Each row is a point. The points of each table are mixes of a few directions, plus a little noise. How many directions does each table use, and how many do they share? Where both have some left over, give the other angles between the two spaces (their principal angles), to ten degrees, smallest first.

First (6 x 3):
[[ 19  64  54]
 [ 11  40  34]
 [  2   8   7]
 [-17 -60 -51]
 [-18 -63 -53]
 [  3  11   9]]
Second (5 x 3):
[[ -1   1   0]
 [-84  59 -11]
 [ -3  15   8]
 [ 27 -58 -23]
 [ 61 -16  26]]
Directions: first 1, second 2, shared 1

First (7 x 4):
[[ -8  52 -93  11]
 [  3 -24  54 -16]
 [ -1 -13  54 -35]
 [ 19 -49 -11  92]
 [-11  44 -47 -25]
 [ -4   7  12 -25]
 [  2 -16  29  -4]]
Second (7 x 4):
[[-21  27 -18 -32]
 [ -4 -44 -49 108]
 [ 70  46   6 -32]
 [ -8  -2  -4   3]
 [ 37  18  31 -36]
 [-65 -22  21 -26]
 [ -9 -23  14  16]]
Directions: first 2, second 3, shared 2

First (8 x 6):
[[ 55  61 121 -83 -14 -30]
 [ 29  33  64 -45  -8 -16]
 [-20 -23 -44  31   5  11]
 [ -9 -10 -21  14   2   5]
 [-20 -22 -44  31   5  11]
 [ 14  15  29 -20  -4  -7]
 [-23 -26 -51  36   6  13]
 [-25 -27 -54  37   7  13]]
Second (8 x 6):
[[ 16 -37  37 -46 -18 -41]
 [-25  54 -58  70  29  64]
 [ 16 -63  17 -57  -7 -22]
 [  0  59  43  27 -25 -41]
 [ 12  -2  45 -23 -24 -47]
 [  0   0   1  -1  -1  -1]
 [ -7 -40 -56  -5  32  56]
 [-13  29 -28  36  14  32]]
Directions: first 1, second 2, shared 0; angles 40

First (7 x 6):
[[  0  15   9  33  57  73]
 [  0 -13  -7 -29 -48 -63]
 [  0 -14  -8 -30 -51 -66]
 [  0   3   1   5  10  12]
 [  0  18  10  38  64  84]
 [  0 -18 -10 -40 -67 -87]
 [  0  10   6  20  35  45]]
Second (6 x 6):
[[-25  48 -66  33   0  25]
 [ 82   5 -40  -1  75   8]
 [-14 -37  57  -5  30 -70]
 [-11 -13 -21  -2  -6  44]
 [-13  -6  52 -27 -81  12]
 [-20   4  18   2 -17 -20]]
Directions: first 1, second 4, shared 0; angles 50

First (7 x 8):
[[-33 -46  -3  43 -26   4  29   8]
 [ 25 -13 -21   0  -1   2  16  20]
 [-49 -60  -7  60 -33   5  44  13]
 [ 52  10  -2 -30   5   1 -18   5]
 [  9 -53  -7  29 -31   6  22  17]
 [ 55  44  44 -60   8  -3 -75 -35]
 [-60 119  -3 -41  79 -15 -19 -28]]
Second (9 x 8):
[[-13   4   1  -4  29 -17  14  16]
 [ 16  21 -57 -51 -68  96 -20 -51]
 [-10  12  27 -50  49 -20  -5   8]
 [-13  -3  30   3  49 -47  10  26]
 [-16  17   4 -47  45  -7   7   9]
 [  5   1  19 -21   7  -3 -15  -6]
 [  6   0 -97  56 -95  80  25 -23]
 [ 12 -34   7 106 -39 -30   8  14]
 [ 12 -17  66   8  23 -51 -25   8]]
Directions: first 3, second 3, shared 1; angles 40, 80

First (7 x 9):
[[-52  17  41  21  16  34  10  20   3]
 [ 42 -55 -16 -23  -7  -1 -18   9  -4]
 [-61  26  58  56  47 -23  20 -23 109]
 [  2  66 -42 -19 -37   8  10  -4 -92]
 [ 60 -10 -47 -14 -12 -63  -7 -42  29]
 [  2 -59  18 -23  -5  64 -18  56 -51]
 [  8  14 -12   1  -3 -19   3 -16   6]]
Second (7 x 9):
[[  16    8    0   18   10   13   -7   22   -2]
 [  76   38    2   82   46   59  -32  102  -12]
 [   0    0    0    0    0    0    0    0    1]
 [ -50  -25   -1  -53  -30  -39   21  -67    8]
 [  27   14    1   30   16   22  -11   37   -5]
 [  10    5    0   10    6    7   -4   13   -2]
 [ -79  -40   -2  -87  -48  -62   33 -107   13]]
Directions: first 3, second 1, shared 0; angles 70

First (10 x 11):
[[ 26  20  -2  39 -31  19 -30 -43 -19  -7  -6]
 [ 32  14  13  32  -4  53   3 -35 -22 -57  -9]
 [-75 -19  22  33 -51  -7   6  98  23   2  -4]
 [ 35 -16 -42 -93  49 -39  11 -46 -29  22  -5]
 [ 12 -11 -13 -16  50  -6  16  -6  35  34  35]
 [-15  12  14  -5  15 -26  -5  11  27  29   6]
 [ 19 -34 -31  23 -19  47  14  -1 -18 -25  17]
 [ 44  34  10   8   1  20 -18 -68 -31 -33 -21]
 [ 14 -31 -43  36 -14  14 -10  -3  21  49  48]
 [-93  31  73 -58   4 -75  13  92  14 -14 -61]]
Second (10 x 11):
[[ -45   10   60   53   -7    1   -6   86   25  -14   13]
 [  51  -20  -19  -20   75   28   31  -29   11   -5   42]
 [  13    7  -18   -9  -41  -10  -26  -35  -46   -5  -30]
 [  30   -5  -13   10   19   -8  -20  -15   -2   29   33]
 [  -3  -67  -73 -121   60  -50   51   11    9   56   21]
 [ -30    1   38   46  -27    9  -10   65   -4  -26    1]
 [  -2  -10   25   20  -32   41    7   40  -62  -91  -28]
 [ -27   32   19  -15    1  -30   -4  -11   31   24  -23]
 [ -18   25  -23   30  -66   15  -10  -58   33   28  -29]
 [  29   28    6    5   18    4  -13  -54    6    5   -1]]
Directions: first 5, second 6, shared 5
